Each row is a point. Each copy is the shape, with its points in the same order, turned, moved and blurred by noise. Some copies are also mirrored. Which?
In the rows, 128 means zero.

Shape (7 x 3):
[[119 131 114]
 [128 113 120]
 [145 106  97]
 [201  27 100]
 [170 135 150]
 [ 68 106 134]
 [125  81 176]]
Copy 1 (7 x 3):
[[122 148 140]
 [129 133 134]
 [116 118 114]
 [136  50  49]
 [153 161  75]
 [154 138 180]
 [202 119 127]]
Copy 1 is: only turned
Copy 2 (7 x 3):
[[130 118  97]
 [141 136 103]
 [161 141  92]
 [223 213 127]
 [148 118 154]
 [ 84 156  87]
 [107 176 148]]
Copy 2 is: mirrored
Copy 3, 7 rows:
[[146 144 120]
 [136 132 110]
 [152 112 107]
 [114  25  75]
 [110 115 160]
 [122 184  77]
 [ 70 133  99]]
Copy 3 is: only turned

Shape:
[[ 94 159 159 114]
 [ 77 111 139 140]
 [167  73  73  83]
 [181 123 121 145]
 [115 129 152 120]
 [165 139 210 114]
 [151  38 121  99]
 [141 157 144 168]]
Copy 1 (8 x 4):
[[186 123 115 159]
 [148  75 122 155]
 [ 65 136  95  84]
 [145 122 134  62]
 [166 111 109 132]
 [218 128  73  89]
 [ 86  88  61  84]
 [188 110 155  96]]
Copy 1 is: mirrored
Copy 2 (8 x 4):
[[ 97 133 166 116]
 [ 84 115 126 151]
 [171 115  47  99]
 [184 140 118 150]
 [121 115 144 127]
 [170  93 198 121]
 [158  66  66 130]
 [140 156 158 160]]
Copy 2 is: only turned

Shape, 12 rows:
[[125  27 116 124 156 117]
 [ 77  64 145 133 180 128]
 [147 176 107  69 132 171]
 [178 172 129  87 132 141]
 [ 93  84 132 144 115 147]
 [115 100  89 163 150 108]
 [138 198 127  44 100 120]
 [158 172 145  97  86 133]
 [156 194 147 101 134 158]
 [156 162 115  83 101 182]
 [128  59 159 144 160 124]
 [121  60 129 137 140 125]]
Copy 1:
[[109  79 123 152  64 130]
 [102 111 151 153  78  74]
 [ 96 160 142  38 157 148]
 [128 173 149  62 151 171]
 [131 101 110 119 122  82]
 [ 96 126 106 161 133 124]
 [123 218 116  25 130 140]
 [164 180 117  59 152 142]
 [138 181 164  61 170 140]
 [125 142 128  28 160 140]
 [139 104 149 153  90 112]
 [125  99 122 141  92 117]]
Copy 1 is: mirrored
Copy 2 (12 x 6):
[[127  39 130 103 117 135]
 [ 84  81 150  77 115 108]
 [148 192 115  91 121 203]
 [151 188 140 131 104 199]
 [ 98 106  87  99 119 115]
 [108 102 126 133 170 137]
 [192 221 139 104 115 163]
 [163 198 115 140  99 152]
 [115 212 134 121 101 187]
 [145 185  88 104 107 191]
 [ 95  75 140 124  90 127]
 [115  73 120 115 113 126]]
Copy 2 is: only turned
Copy 3 (12 x 6):
[[126  82 185  75  89 172]
 [105 114 155  61 139 186]
 [114  97  50 106  97  71]
 [124  81  75 144 110  75]
 [128 155 143  90 107 153]
 [182 109 150  81 133 141]
 [ 93 107  82 119 114  19]
 [118 129  98 156 104  61]
 [115 109  55 149 134  82]
 [119 127  59 125  73  86]
 [121 103 166 113 119 182]
 [132 108 167  93 101 161]]
Copy 3 is: mirrored

Shape:
[[122 175 113  90 117 119 102 124]
 [182 172 137  93 113 113 119 123]
 [205 155 139  88  93  81 144  45]
 [123 123 156 175 235 118 154 144]
 [135 117 113 142 127 115  65 137]
 [114 166 152 152 115 143  74 129]
 [114 137 150 134 112  85 112 139]
 [175 163 116 105  88  97 137  96]
 [122 135 154 110 159  98  73 108]
 [106 121 135 142 185 155 173 120]
 [130 101 168 130 148 148 140 156]]
Copy 1 (11 x 8):
[[ 97 134  89 107 128 161 147 125]
 [120 113  89 150 153 125 168 121]
 [129 132  51 209 128  97 149  90]
 [207 130 149  98 192 122  55 170]
 [ 80 142 143 117 141 115 115 161]
 [121 139 147 108  98 142 158 176]
 [129 134 116  94 121  90 134 131]
 [108 108  64 157 124 111 147 117]
 [126 180 133 122 148 127 128 140]
 [182 106 139 112 139 163  62 130]
 [156 106 175 107 144 119 108 115]]
Copy 1 is: mirrored
Copy 2, 11 rows:
[[104 119  83 136 141  86  83 145]
 [127  90  93 146 117 128  62 150]
 [198  64 136 162 113  96  36 142]
 [ 63 154 212 119 162 179 105 133]
 [ 85 121 113 201 145 111 123 145]
 [ 53 108 112 159 108  94 112 114]
 [ 89  92 137 144 135  96 120 173]
 [162  97 110 150 108  97  73 157]
 [ 76  94 137 168 177  97  83 134]
 [109 151 170  97 157 143 129 103]
 [ 94  96 138 125 151 163 146 121]]
Copy 2 is: only turned
Copy 3 (11 x 8):
[[ 91 157 133 125 114 142 108 157]
 [143 165 165 101  89 143 120 137]
 [206 156 155 104  65 108  91 175]
 [124 158  87 163 116 151  82   7]
 [116 110 145 163 147 165 112 123]
 [101 141 161 192 120 137 144 120]
 [135 170 142 161 159 129 117 121]
 [163 159 141 115  95 143 123 167]
 [112 128 154 161 126 133  66 113]
 [112 135  72 150  91 115 123  48]
 [122 125 125 133 141 116 131  48]]
Copy 3 is: only turned

Shape, 15 rows:
[[123 113 127 134  97 109 111 137  93]
 [ 94 117  95 181 176 110 161  79  88]
 [122  50 168 136  92 120 131 137 204]
 [115  94 186 150 165  60  67 146 166]
 [121  88  88 100 125 137 140  91  78]
 [132 156  99 100  77 169  80 135 156]
 [142  85  86 130 128 156 130 115 161]
 [129  62 169 158 153  64  57 198 165]
 [114 152 123  75 171  63  49 167 158]
 [103 152 114 101 116  65  95 112  79]
 [ 87  75  70 127 194  98 175  83  94]
 [ 97 106 111 106 153 170 147 111  82]
 [103 135 137 141  95 157 166 159 177]
 [135 166 143  90 115 143  93 107 135]
 [175 146 154 106 149  59  86 165 127]]
Copy 1, 15 rows:
[[134 142 132 167 134  99 103 103 125]
 [144 169 183 122  97 117 171 142  68]
 [ 70 158 120 144 122 110 118 159 222]
 [ 53 159 133 177 170 188 121 136 143]
 [141 131 106 119  90  70 127 122  86]
 [138 130  91 139 186  59 156  73 167]
 [103 153 110 106 106  81 168 101 158]
 [ 50 183 115 181 147 196  97  99 172]
 [ 67 168  84 134 231 149 116  91  98]
 [122 145 129 168 178  90  98 114  58]
 [119 187 138  85  76 108 148 157  52]
 [175 133 104  98 106 109 142 130 103]
 [151 165 150 104 163  94 134 127 206]
 [127  95 111 134 193  91 144 108 131]
 [ 64 117 143 137 190 145  82  70 113]]
Copy 1 is: mirrored
Copy 2:
[[127 128 118 167  93  98 138 143 145]
 [111  67 118 121 171  67 159  95 124]
 [147 163 122 136  82 143 216 172  60]
 [168 110  78 135 141 138 158 233 104]
 [133  94 102 173  84  71 147  78 107]
 [140 136 116 137  42 182 121 103 147]
 [142 105 132 156  96 151 174  93  88]
 [152 129  88 189 142 159 166 245 100]
 [185 126  22 153 130 171 100 168 142]
 [148 117  58 153 106  80 124 129 182]
 [128  73  74 154 174  63 172  67  81]
 [110  98 109 146 104  80 107  83  82]
 [119 189 144 107 108 147 151 114  99]
 [171 120 104 109  62 133 103 124 134]
 [217 133  97 172 131 131 111 179 155]]
Copy 2 is: only turned
Copy 3:
[[143 105 106 143  98 107 100 115 136]
 [ 74 142  93 206 136 107 163 134 184]
 [ 61 150 151  90 109  73  69 141  77]
 [132 188 178 126 136  88  54 106 156]
 [100  93  72 163 137 132 142  87 115]
 [125 116 127 125  72 199 108 133  79]
 [ 53 131 108 124  89 131 140 103 105]
 [132 169 169  83  93  72  28  83 177]
 [169 209 125 120 121 167  64  71 145]
 [179 137  86 196 117 140  99 103 141]
 [ 54 154  49 186 163 105 144  96 165]
 [ 92  94  80 146 158 148 146 118 140]
 [102 134 114  95  95 130 123 197 100]
 [155 133 145 146 117 172 131 119  91]
 [196 177 142 121  95 107 115  77 142]]
Copy 3 is: only turned
Copy 4, 15 rows:
[[166 106 116  96 125 132  99 149 138]
 [ 99 110 117 151  77  57 115 183 107]
 [156 141  96 177 126 205 131  99 155]
 [131 200  64 148 150 143  74 143 178]
 [127  84 184 123 103 114 106 146 119]
 [166 116 134  67 140 119 157  79 166]
 [111  83 136 146 127 129 148 111 157]
 [126 167  46 135 184 180  77 153 197]
 [143 209 141  87 200 103 111 158 189]
 [188 152 153  88 128  85  83 178 146]
 [ 79 115 173 170 100  94 119 206 117]
 [ 91 105 166 102  96 123 112 148  91]
 [150 127  89 118 125 153 191 115 103]
 [165 149 158  74 137  99 116  81 132]
 [168 165 110 120 214 104  77 140 143]]
Copy 4 is: only turned

Shape (15 x 11):
[[126 168 126  99  90 198 165 133 120  83 147]
 [127 133 121  98 120  87 157 161 167 137 133]
 [156 143 136  96 149 135 114 122 181  62  37]
 [141 127 135 133 105 157 171 119  99 156 106]
 [122 104  72 102 129 154 196 115 117  56 151]
 [ 98 106 156 130 192 148 123 191 116  98  94]
 [ 78 131 121 102 103 127 114 159 116 119 117]
 [107 122 169 113 147 154 112 149  98 105 175]
 [143 116  62 128 127 153 146 108 190  99 143]
 [104  75 149 109 107 155 142 105 123 114 166]
 [115 142  83 141 148 142 138 129  89 104 132]
 [196 113  90 158 153 146 116 134 130  76 118]
 [111 168 112 114 169 119  95 113 151 121 106]
 [155 118 146  79 110 128 111 105 102  92 116]
 [115 121 145 147 124  78 122 134  89  78  99]]
Copy 1, 15 rows:
[[188 179 188 115 136 129 193 175 147 111 117]
 [140 130  88 107 183 131 133 161 123 112 126]
 [200 192 100 175 207 118 150  83 148 105  94]
 [156 130 153 150 111 112 132 163 103 118  87]
 [163 165 166 156 151 165 187 179 111  42 153]
 [166 117 181 159 213  93  95 113 147 102 149]
 [121 149 157  95 177  94 152 127 116 101 123]
 [158 116 179 107 136  99 139 118 159 112 173]
 [136 172 135 151 165 207 179 143 132 108 124]
 [131  94 162 133 121 129 193 127 134  87 140]
 [138 180 172 147 139 137 121 149 101  99 155]
 [143 190 139 191 139 165 113 133 178  97 137]
 [157 177 128 123 174 137 124  81 102 137 147]
 [168 159 123 126 115 102 159 101 148  65 112]
 [128 167 116 164 151  59 134 122 123  91 160]]
Copy 1 is: only turned
Copy 2 (15 x 11):
[[105 119 100  98 122 116 163 130  59 142 174]
 [155 143 156 109 111 148 142 205 140 109 143]
 [151 131 143   7 146  90 125 117 160 104 168]
 [149 142 135 109  96 148 186 104 110 130 121]
 [107 131 132  96 189 182 154 134  60 109 165]
 [109  93 195 125 152  67 191 122 154  83 152]
 [115 164 164 126 127  87 147 162  99 121 129]
 [133 104 155 174 130  92 145 117 101 108 172]
 [ 96 125 115  78 163 179 106 150 130 141 145]
 [117 134 185 154 113 153 117 107  79 115 164]
 [124 136 104 137 182 120 167 119 120 109 125]
 [145  71 116  80 182 134 124 112 130 117 107]
 [128 165 122 116 148  93 123 137 172 126 165]
 [181 144 165 107 139 109 123 108  86 115 153]
 [149 141 148 121 144  89 146 133 120  40 104]]
Copy 2 is: mirrored

Shape (17 x 12):
[[112  95 131 174 146 119  68  87  89 199 145  94]
 [111 122  99 116 119  93 156 196 107 163 146  97]
 [109 148 101 158 139 151 166 124  84 171 159 113]
 [165 169 185 119 137 158 115 128 165  78 117 213]
 [131 183 159 147  97 160 117 104 148 145 117 194]
 [154 175 190 164 129  74 166 104 148  99  89 157]
 [100  68 110 130 152 132 185 143  66 128 132 128]
 [ 57 138 104 118 134 150  42 111 111 147 118  79]
 [150 118  84 145 100 103  73  91  71 166 128 129]
 [149 144 167  80 128 118 149 127 193 106 144 165]
 [ 58 136 133 100 120 104  96 115  67 202 129 157]
 [ 67  73  97 137  95 139 184 173 138 159 135 153]
 [ 98 120 115 139  95 107 157 164  65 118 145 120]
 [184 195 214 105 149 162 106 149 174 133  85 210]
 [128 151 164 175 162 143  77 163 169 109 133 205]
 [100  72 151 143  71 137 178 172  74 151 143  92]
 [105 132 142 157 121 110  89  93  70 160 199 121]]
Copy 1:
[[157  96 151 139 147 167 102  60 112 107  92  74]
 [163 122  90 147 129 105 127 100  90 181 153 165]
 [148 157 134 113 153 105 156  53 115 138 146 149]
 [ 62 151 196  99 119 112  99 197 158  95 167 160]
 [ 64 146 213 105 138 127 140 157 118 145 156 123]
 [ 48 163 171 157  80 157 133 144 100 118 114 180]
 [197 165 111 119 144 144 164 108 133 128 119 192]
 [156  82 129 115 166  87 153 116  83  80 107  63]
 [139 111 108  70 106 177 126  98  97 147 112  72]
 [108 142 192 130  74  67 105 179 145 127 146 173]
 [153  46 158  98 171 150 160 101  85 143 124 141]
 [205 155 144 158 162 121 175 154 125 189 146 143]
 [155 157 109 121 145 134 140 117  71 143 135 174]
 [ 18 119 195 115 129  99  73 192 182 122 155 165]
 [ 96 131 186 153 133 134  95 173 138  83 208 125]
 [190 172 118 136 182 135 105 109  78 185 100 176]
 [155 105 175  87 130 149 105  59  73 111 126 122]]
Copy 1 is: only turned
Copy 2, 17 rows:
[[123 124 120 157  96 106  85 172 184 156 132 230]
 [109 150 110 194 122 154  97 115  79 154 141 136]
 [107 136 104 129 170 143 105 161 104 171 122 178]
 [144 140 176  47 108 146 129 176 114  61 186  90]
 [142 169 154  72 157 127  88 182 152 100 182 116]
 [ 67 189 172  83 120 172 150 135 150 100 211 135]
 [ 94 129 127 120 103 176 104 113 101 173  70 150]
 [185  92  94 173 140 137 100 128 192 107 131 186]
 [150 153  87 123  90  82  99 129 162 171 158 179]
 [ 87 128 160 113 121 122 124 144 110  61 173  77]
 [127 138  82 129 121 141   9 124 147 121 143 174]
 [116 179 160 169 149 151  67 124 104 149  65 107]
 [114 173  81 148 114 179 112 131 114 157 116 135]
 [146 122 206  59 118 152  92 178 108  68 243  96]
 [173 172 189 100 101 148 120 186 107  53 160 158]
 [ 89 154 116 179 107 189  87 166 132 197  97 106]
 [103 146  65 138 104 120  93 192 154 123 131 197]]
Copy 2 is: only turned
Copy 3 (17 x 12):
[[164  84 104 115 110  96 149  55 128  70 127 120]
 [128 173 184 105 141 118 106 101 108 123 131  73]
 [117 136 136 129 191 138 126 113 139  85 139 116]
 [ 97  98  89 134 124 130 146 180 131 238  68 146]
 [134  84  96 186 143 129 133 170 144 180 103 116]
 [ 80 130 131 147  93  90 136 175 209 177  77 115]
 [ 88 187 135  97 137 127 109  86 132 122 170 147]
 [145  68 110 103 104 144  61  95  76  79 100 121]
 [175 138 123 156  93 143 146  72 129  93  91 137]
 [104 113 121  99 108 144 157 203 129 206 112  97]
 [150 123  83 144 120 170  85  68 137 110 140  60]
 [139 171 140 130 155 113  85 137 105 144 215 104]
 [120 173 177 128 134 146  91  82 152 139 138 130]
 [ 89  89  68 159 137 103 164 169 115 240  44  93]
 [160  92  80 104 153  78 124 143 141 215  71 138]
 [ 93 146 191 139 137 117 114  65 119 146 195 120]
 [159  83 135 109 134 156 148  67 175 107 127 122]]
Copy 3 is: only turned
Copy 4 (17 x 12):
[[167  88 123  99 104 217 100 186 135  84 187 151]
 [ 88 132 167 153 143 191 143 116 135 141 144 110]
 [159 116 165 111 171 182  88 145 146 155 165 109]
 [192 191 156  74 114  56 131 115  95  98  97 143]
 [177 159 177  43 117 106 102 118  86 101 156 115]
 [157 193 142 114  83  99  63 123 135  83 102  66]
 [164 135 129 164 203 211 108 123 127 121 114 123]
 [102  46 155  86 151 157 116 176 104  66 155 162]
 [166  77 155  70 106 216 120 114 160  73 138 126]
 [139 176 129 114 110  70 114  76 113 124 130 152]
 [127 133 199 101 154 205  89 124 113  53 182 164]
 [115 155 118 117 190 199 132  91  70 144 162  97]
 [138 131 171 146 178 187 140 113 137 102 132  77]
 [179 209 198  69  68  65 113 131  66 114  96 167]
 [156 203 132  54 118 104 162 173 101  99 126 143]
 [157 117 148 185 161 205 143 113  87 125 168  68]
 [176 107 155 107 131 178 124 154 169  74 206 131]]
Copy 4 is: mirrored

Shape (18 x 12):
[[158 109  89 163 126 144 174  80  90 102  62 162]
 [127 169 141 130 138 196  87 154 132  49 123 162]
 [190 114  71  48 163  40 165 144 125  98  79 170]
 [145 120 108 100 155 144 112 169 174 118  55 121]
 [ 82 131 139 184  68 117 148  98 124 134 127 188]
 [149  98 161 129 103  62  56  57 103 170 147 172]
 [141  94 140 167 107 138 178 119 119 152 207 127]
 [ 89 126 127 171 115 129 133  89 149 101 187 147]
 [123 222 145 205 125 140 163 126  90  85 125 144]
 [153 125 141  61  95  79 112 176 144 101 136 103]
 [182 103 102 167 160 152 105 162  84  74 136 114]
 [149 132 115 124 136  73 140 136 146 165 129  99]
 [ 77 152  52 166 130  97 120 145 147  85  94 150]
 [133 155 114 101 115  63 188 161 142 190 157 113]
 [ 92 145 113 184 177 143 145 139 149 121 130 109]
 [ 94 114  96 112 137 117 188  98  95 172  92 105]
 [103 129 104 147 123  94  77 165  74  67 103 240]
 [188 159  77 136 139 138 116 128 102 140 138 120]]
Copy 1, 18 rows:
[[148 145 141 141 126 177 129  86  52 174 143 191]
 [ 99 147 168  65 168 169 105  76 160 117  84 123]
 [129  58  63 117 155  71 170  63  46 118 102 201]
 [122  97  72  51 115 153 108 104 126 115 117 180]
 [148 221 123 149 124 107 122 129 140 194 122 143]
 [245 137 132 171 113  68 105 144 115 118  71 124]
 [101 161 142 160 105  84  79 151 100 146 180  94]
 [133 153 167 130 139  96 119 139 160 184 149 105]
 [ 79 180 143 168 133 192 163  87 141 167 102  89]
 [116 113  98  97 103  54 145  72 140  64 123 132]
 [ 96 108 177 133 148 167 123 135  97  70 143 149]
 [137  99  68 132  90 100 139 129 119 123 140 122]
 [129 138 104  94 170 144 191 131 159 165 147 178]
 [101 131  23 141  97  64 150 121 103 137 153  88]
 [ 91 125 120  98 114 167 139 166 144 169 140 115]
 [147 148  88  91  78 124 162 125  49 171 162 121]
 [137 184 149 116 215 117 174 128 117 112  51 197]
 [139 110  99 138 154 160 122 104  90  98 151 104]]
Copy 1 is: mirrored
Copy 2 (18 x 12):
[[110  87 140 199 169 143  72 171 149 116  98 144]
 [123 123 110 112 102 208 153 163 154  70 121  90]
 [ 38  83  93  78 190  86  86 190  94 132 132 153]
 [133 139 111  83 177 126 101 159 135 129 122  61]
 [151 132 109 188  68 154 105 181 145 171 105 178]
 [ 72 148 148 162  44  66 137 149  94 149  57 151]
 [153  95 101 160  99 139 111  54 122 157 108 185]
 [122 134 102 176  72 159 148 111 158 153 146 159]
 [179 135 109 179 122 168 142 176 154  48 145 190]
 [105 112 132  29  93 105 111 137 109 133 145 135]
 [126  66 150 160 145 147 143 107  91  73 136  95]
 [131 154 106 114 134  78 103 125  99 139 140 159]
 [114 151 100 161 139 160 111 188 116 143 201 122]
 [139 153  79  81 126  95  79 111  83 147 135 215]
 [162 164 104 165 160 154 142 118 133 129 153 137]
 [125 172 154 141 184 136  63 130 120 167 112 187]
 [ 86  94 116 162  94 194 158 239  58 120 131 125]
 [108 123 109 150 134 121  77 111  91  62 124 130]]
Copy 2 is: mirrored
Copy 3 (18 x 12):
[[171  94  85 139  60 100 190  77 138 169 105 147]
 [208 104 169 118  82 166  99 172 144 136  99 133]
 [177 192  94 112 166  59 136  34 158 173  72 101]
 [140 149  96 146 101 132  93 125 120 164  96  67]
 [128  75  95 146  89  86 182 164 175  82 103 174]
 [120 123 177 215 123  37 166 123 216 122 155 144]
 [134 160 138 161  98  76 205 161  82  82 132 181]
 [161 126 129 166  81 108 145 148 142  54 131 195]
 [167  53 167 119  90 157 183 112 121  77  56 159]
 [153 180 157 101 139  66 122 130 142  95 120  63]
 [209 124 172 162  68  82 132 121  72 154  93 121]
 [115 156 123 172 131  85 155  92 116  87 113  91]
 [188  83  71 153 104  99  86 104 138  78  75 124]
 [108 160 107 142 186  83 190 109 101  62 102  99]
 [132 106 114 169  89 145 114 116  83  88  96 153]
 [116 106  70 140 131  99 173  71  94 121 161 133]
 [211  63 137 134 137  50 100 146 183 156  60 168]
 [199 129 145 189 122 116 177 105 103 127 107  97]]
Copy 3 is: mirrored
